Each row is a point. Examples show where two turns around zero, p and q, send a point. Write where each new point lands after one turn and then the other. Backwards means that the second turn is done in reverse. Each puzzle has new turns, and all numbers are rounded.

Turn p:
[-36 -64  32] => [-71 -32  18]
[-32  -8 -14] => [-18 -14 -28]
[-17  -9  30] => [-33  11   8]
[78 26 20] => [54 32 57]
[-21  38 -14] => [ 10  22 -38]
[ 28  15 -54] => [ 57 -21 -16]
Turn q:
[22 62 29] => [-66 -29   2]
[ -7 -52 -57] => [ 67  20 -34]
[47  8 39] => [-54  30  -2]
[-29 -27 -23] => [46  0  4]
[-33   9  13] => [  6 -20  30]
Where do these land?
q, then p: [-3 32 -6] => [-19 -27  -1]
q, then p: [-2  4 29] => [-23  18  -2]
p, then q: [ 6 15 15] => [-17 -14   2]
q, then p: [50 30 19] => [-24  -6 -56]
q, then p: [-51 -81 -57] => [86 15 69]

Turn p:
[-23 -18 -87  18] => [ 65 -40 -16  52]
[ -8  69 -77  16] => [ 62 -27  71  37]
[-14 -24  57  18] => [-45 -15 -26 -38]
[ -1 -40   9  -4] => [ -8   4 -40  -1]
[ 34 -23  55 -22] => [-35  47 -24 -34]
[27 24 30  5] => [ -9  20  23 -35]
[-14  12  13 -31] => [-29  12  12  19]
Turn q:
[-45 -36   1  37] => [ 61 -26 -16   4]
[ 30  50  12 -27] => [-55  30   2  17]
[ 23  74 -39  -3] => [-24  79  23  13]
[-14   0  10 -47] => [-27  -1 -36 -22]
[  2 -32  25  39] => [ 25 -43  14  22]
[-19 -31 -44 -59] => [ -2   8 -24 -78]
[ 23 -24  35  59] => [ 20 -47  36  44]
Where do these land?
p, then q: [ 78 -34 -37  20] => [-61  43  55 -17]
q, then p: [-1 78 23 21] => [ 21 -61  45 -31]
p, then q backwards: [-41 -16 -23 -38] => [-3 31 51 18]
p, then q: [-16  15  28 -26] => [ 19   3 -35  19]
q, then p backwards: [-19 -44   8  23] => [ -8  -3 -32  42]

Turn p:
[-34   6 -27 -11] => [ 20  33  -2 -23]
[ 39  27 -18  -6] => [  1 -28 -42  -9]
[ 17 -19  11 -56] => [-57  15 -16 -12]
[-82  23  32  47] => [ 54   4  85 -19]
[ 60 -36   2  26] => [-18 -24 -26  63]
Turn q:
[-17  35  21  46] => [ -6  11 -24 -58]
[-15  75 -49   0] => [ 47 -28 -71 -12]
[ 33 -19 -40  18] => [ 34 -32  35  -3]
[ 45   3  26 -34] => [-44 -37   5  24]
[-25 -22   5  13] => [ 5 33 13 -6]
[-72 -48  45 -21] => [-28  92   8  25]
[ 50 -24  -9 -22] => [ -8 -39  34  29]
Where do these land?
q, then p: [-20 -79 -24  32] => [-33 -79  23 -17]
p, then q: [-74 -26  -7 -35] => [-41 -17 -74  -4]
p, then q: [ 29   7 -12 -31] => [36 12 -8 22]
q, then p backwards: [-34  13 -17   1] => [ -6   0 -40   3]
q, then p: [ 21   7 -28  28] => [-40   2 -13  17]
q, then p backwards: [ 65  21  29 -14] => [ 49  16  53 -13]
q, then p backwards: [14 57 60 19] => [ 37  27   8 -72]

Turn p:
[-25  15 -29  29  50  41] => [ 24 -38 -52 -39  20  -4]
[ 14   6  12  13 -29   4] => [-29  -4  -1  20 -12   2]
[-11  23  32 -16  97 -18] => [ 58  -5   9 -67 -32 -52]
[  3 -26  63 -14 -10 -32] => [  0  49  23  10 -54  -3]
[-16  -2  18 -19 -30  24] => [-33  17   2 -14  -5  28]
[ 15  14 -33  -3 -26  56] => [-32 -45  -6  -3  25  40]
[ 22 -29 -25   3 -15 -14] => [15 -1 10 40 13 16]
[ -9  -5 -11  -9  -7 -21] => [ 5 18 10  8 17 -5]
[  7   5 -27  17 -31 -41] => [-10   9   7  46  29 -23]
Turn q:
[ -2  28  29 -41  41   7] => [-18  57 -21  -6 -24 -22]
[ 11  21   9  56 -19  52] => [ 37 -26  20  31  15 -57]
[  0  20  43 -28  12 -35] => [ -5  31 -32 -47 -11  -8]
[-35 -52  -3  32 -17  -1] => [-32 -45  30  -8  35   6]
[ 38 -24 -25 -32   5   7] => [-12  -8 -29  34 -24  30]
[-26  18 -13 -19 -27 -32] => [ 17  21   1 -24  28  35]
[ 15 -11 -38  32   4   3] => [ 13 -31  28  20 -18  14]
Where do these land?
q, then p: [ 30  15  22 -17 -49  -5] => [ 34 -40  16  17  31   6]
p, then q: [-19 -66   7  43  25  27] => [ 46 -20   5  69 -10  22]
p, then q: [37 -7 -7 -1 -8 38] => [-29 -28   2  26  22 -14]
q, then p: [-22  22  18  11  13   7] => [ -4  12  23  -7  -8 -29]
q, then p: [ 13  20  40 -62 -19 -12] => [  4 -38  16 -15  67 -14]
q, then p: [ -9  -5  -6  37  34 -22] => [-22  37  19  -2 -26  17]
q, then p backwards: [-33 -10   2  17  55 -44] => [  1  29  48 -55  -5  17]
p, then q: [-19  19 -38   4 -23 -10] => [-20  17  33 -14 -29  -3]
q, then p backwards: [ 22  11 -38 -32 -28  21] => [  5 -55 -23  24 -15  -3]

Turn p:
[  5 -15  35  24  57 -13   4  -9] => [ -4 -13 -67  -3 -17 -11 -21  -5]
[  6  10 -14  82 -59  75 -18 -26] => [-14 -42  47  36 -34 -52  43  77]
[  6  26  27 -36  14 -17  65   5] => [-46   9 -13  15  11  18  -4 -67]
[-39 -34 -52 -11  -6  -1   2   6] => [ 50 -22  31 -20 -13  29   9 -12]
[-57  28 -81 -22  25 -22 -25  74] => [ 20   9  22 -94   0  84  37   7]
[  6 -38 -22  44 -70  67 -43  43] => [ 19 -25  60  39 -14  21   5 101]
[-14   1  41 -12 -21 -27  -6 -13] => [  7  48  -8  23 -11 -11  -5 -15]
[ 21  21  36 -22  -1 -79  19  -2] => [-30  61 -13 -13  -3 -10 -45 -48]
[ 18  21  48 -53  15   9  10 -43] => [-11  21 -33  35  51 -29  10 -41]
[ 49 -20 -20   6  47   7  -7 -36] => [  7 -48 -26 -21  31 -39 -30   1]
Turn q:
[-51 -55  14  45   8 -34   7  47] => [ 60 -15   1   9  39 -70  -3  31]
[ -2  18  -6 -27 -57 -13 -55 -35] => [-30  -6  59  -1  30  45  33 -17]
[ 21  39 -19  39 -18   4  46  30] => [ 47   6   9  15 -67   7  -9  -2]
[-70  14  25  55  79  -2  33  30] => [ 40 -16 -77  55  -9 -73  25   7]
[ 61  17  -4 -11 -15   3 -36  -1] => [-17  29  21   8   2  58 -24   5]
[ 36   7 -55 -18  -5 -16   8 -38] => [-28 -34  22  -8 -21  32 -42 -29]
[ 16  13 -30 -67 -32  12  -9  14] => [-52  30  51 -18 -20   2  -8 -14]
[-31  -8  52  40  93 -20  32  36] => [ 46  14 -92  39  18 -62  -9   0]
[ 31 -12 -25 -17 -22  68 -41 -38] => [-61 -11  12 -28  -9  55   7  47]
[-11 -32  48 -38 -30  -1  15 -45] => [ -6   2  -7 -70  36   6  31 -27]
Where do these land?
p, then q: [ 22   2 -11  27  -6 -38  14  56] => [-34  25  26   1  14 -10  53  23]
p, then q: [ 30 -48  39  25  18  -7  58  32] => [-10 -47  35  10  28  12  29  68]
p, then q: [-39   4 -24  45 -19   1  79  52] => [ 11  -8  18 -77   0  -2  76  36]
q, then p: [-23 -18  63   6  -4 -23  -4  21] => [-42 -15 -22 -40  23  -9 -18 -30]
p, then q: [ -4 -27 -28 -20  13 -19 -45 -61] => [ -8  21  -2   4  20  35 -67 -40]
q, then p: [ 13  13 -28 -67 -39  23 -39 -48] => [ 31   7 -30  58 -13  22  68 -30]
q, then p: [ 11  54   8 -52  27  -2 -44 -83] => [ 45 -62 -11  16 -32 -18  84 -27]
p, then q: [ -9  10 -22 -46  34  32 -45 -10] => [-22  11 -43  -2 -28 -16 -59 -11]
p, then q: [ -1   9   3  82 -24  33  25  41] => [ 43  12  45 -29   2 -48  44  41]

Turn p:
[-38  15  -3  -6  21 -56  59 -46] => [ 11  -6 -81  43  27  39   4  -5]
[ 20  -6  30 -17  45   2 -45 -28] => [ 28   9 -15 -53  26 -35  25  10]
[ 44 -60  33 -42  -8  40  16  46] => [ -5  58  49 -50 -40  37  33  -8]
[ 41   3  31 -65 -13  36 -41  47] => [-32  51  68 -50  22 -10  25  15]
[-19 -22 -27 -12  45  -8  -1  25] => [ 53  27  10  11  13   9 -18  -8]
[-36  -9  31  25 -53 -22 -29 -15] => [-44   5 -30  18 -25 -53  -4 -27]
[ 48  42 -52  40 -26 -18 -55 -29] => [-24 -64   1 -28  10 -37 -68  42]
[-10  36  23  45  -8 -10  55  45] => [-22 -40  16  32   6  40   6 -64]
[-49   2 -67  33  -4  37  40 -44] => [ 35 -42 -14  78 -40   9  -4  44]
Turn q:
[ 56 -48   9   3 -76  -4 -69  -1] => [-14  40 -21   7 -42 -45 -93 -36]
[ -1  39  49  36  -1 -38  60   3] => [ -2 -17   3  22  18  31  55 -72]
[  5 -49  15 -49 -10  -5  50 -12] => [64 37  1 47  1  0  7  7]
[ 29 -34 -21 -25  41  27  -3  31] => [ 52  -1  29 -34   8  -8 -28  29]
[-22  54 -15  16 -19   4  78  36] => [ 11 -59   4  25 -18  75  37 -15]
[ -4  49 -18 -51  38  39 -14  16] => [-12   8  54 -36 -12  34  12  54]
[-22 -12   1  31  21  35 -48 -43] => [-37 -11  -5 -16  -2 -68  12  29]
[-21  46 -35  15  41 -25  29 -31] => [-10 -14 -33 -32  16  31  65  15]
[-20 -46  16  24 -35 -31 -83   1] => [-52  16 -31  18  31 -50 -68 -10]
Where do these land?
p, then q: [-40  36 -49 -11  13   6   8 -39] => [ 20 -54  -5 -39  27  -8 -31 -25]
q, then p: [ 25 -20   1  11  33  21  19 -46] => [-27   7 -23 -15  15  54 -21   1]
q, then p: [-35 -13  17  40  10 -95 -13  13] => [ 98 -22 -25  19  23 -10  -3  31]
q, then p: [-9  3 19 16 38 65 50 18] => [-13  22 -19 -46 -43  42  25 -44]
q, then p: [  7  43  -4   5   8  -6  12 -10] => [ -6   8   1  24 -12  20  28  18]
q, then p backwards: [ 31  38 -14 -32 -14  16 -62  -3] => [ 47 -40  -9 -23 -54  -5 -15  19]
p, then q backwards: [ 13 -13 -58  33  81  -7   4   3] => [ 33 -54 -37  -7  15   6  47  60]
p, then q backwards: [-31  14 -22  53 -44   8 -33 -13] => [-20 -30  14  39 -42  49 -23  -2]
p, then q backwards: [ 60 -37  37 -62 -57  10  38  58] => [ 32 108  16 -59   0 -17 -40  -6]
p, then q: [-22 -50  72 -53 -68 -17 -24  18] => [-69  -1 -26  33  -9  74  66  17]

Turn p:
[  0 -20   9  14  -5  16  21  -4  -4] => [  2  18   2   0   0 -21  -2 -19  17]
[-16 -15 -11   9 -14 -34 -12  -5  10] => [-13 -23  10  22 -23   4  16 -13  -7]
[ 51   3  -4  -7  -3 -29  16 -16   1] => [ 43  -7 -16  24  11   2  32  10   8]
[ -1   8  -9  -8  27 -29  20  -9   7] => [ -3 -26 -18  12   8 -21  13  21  -1]
[-14  11 -16 -12 -19   8   5  -4   1] => [ -2 -11  -1 -21 -16  10  -1   2  15]
[-18  26 -13  33  -3 -19  -6   7   5] => [-38   4 -12  14 -17  15  16  12   0]
[ -3  -1  67 -13 -12  -6  23  -6  -5] => [ 12   6 -37 -19  21 -16   7 -48 -22]
[ 28  -4 -14 -17  13  13  -2  28  19] => [ 21  11  26 -13   7  -7   9  32 -11]
[-19 -12 -13   2   9  97 -65  -9  10] => [  1  39  43 -21 -30  18 -96  14  -7]
[ -8   3   3  -1   8 -18   1  19 -45] => [-24 -12   4   3  41  14   7  -9   9]
Turn q:
[-36 -12  -6 -33  -6 -64 -19   3  -1] => [ -8   3  32 -33   1 -12 -21 -58 -31]
[ 28   2  -8   1   0  12  29 -26 -21] => [-17 -13 -34   8   6  -7  28   0  20]
[28 -1 -5 15 -3 13 29 21  4] => [ -8  -2 -16  43 -10   9   9  10  -1]
[-31  -4   6 -47   6 -11 -32  24  -5] => [ 37 -12  36 -26  -6  -7  -1 -24 -29]
[ -2 -19  24  -7 -14  -8   8 -13  20] => [-12  10 -15 -20 -28   3  -8   1 -14]
[ 20 -19 -15  22  22  23  -9  -4  -8] => [  7 -17 -18   9  22  31  -3  14  16]
[-31   1 -24  32  41  34 -16  30 -12] => [28  6 27 17 54 32  5 28 -6]
[-22  -1  10 -15 -25  -9  16 -18   7] => [-10  19 -11 -21 -11 -25   3  -6 -18]
[ 32  15  18  38  -6  16   5  -3 -21] => [ -2  16 -14  23  -8  12  13  13  48]
[-25  10 -21 -18 -20 -12 -40  10  16] => [ 25  -2  24 -11   8 -28 -39 -11 -13]
[ 39  29  19  13   7   6  28 -24  22] => [-41 -10  -9  12 -27  -8  12  33  27]
Where do these land?
p, then q: [  1  21 -21  24   9 -24 -10  16  34] => [ 11  41   0  35   5  -5  15  -9 -15]
p, then q: [  2  11  18  30 -15 -27 -56  12 -12] => [ 21  33 -17  -2  35   2  31  33  26]
q, then p: [ 40  26 -32  23   9  26  34  -2  22] => [-55  19  35  19 -14 -23  22   3  -1]
q, then p: [ 4  1  9 -5 14 26 13 -9 19] => [-11   4  25 -19  11  -4  18  -3   7]
p, then q: [ 21 -12 -32 -23  30  19   3 -15 -43] => [  2 -27  26   0 -22  47 -29  23  -3]
q, then p: [ 15  -1  14 -45 -11  -5  -8   3   6] => [ 28 -16  10   6  -6   9  16 -32  12]
q, then p: [-11  15  14  37  13 -31  23  -5 -18] => [-29   3 -41 -23 -16 -15 -15   5  -8]
p, then q backwards: [ 37 -15   2  -2  -9 -11  -8  -2  25] => [-10   3  10 -15  -7  23   1  37 -11]
q, then p: [-14 -26  14  -9  -8  11   1  23   2] => [16 14 -3 -4 16 23 -2  1 24]
p, then q backwards: [-31  13   4 -24   2  26  -3  -3 -53] => [  3 -21 -23  21  19 -26 -36 -39   2]
p, then q: [-36 -34  33   1  -1  -7   1 -28 -17] => [-18   2 -15 -49  24   5 -24 -12  18]
q, then p backwards: [-28   0 -22  -5 -32  -3   9   9  35] => [ -5 -10  30   5  40  15 -14  -2  26]
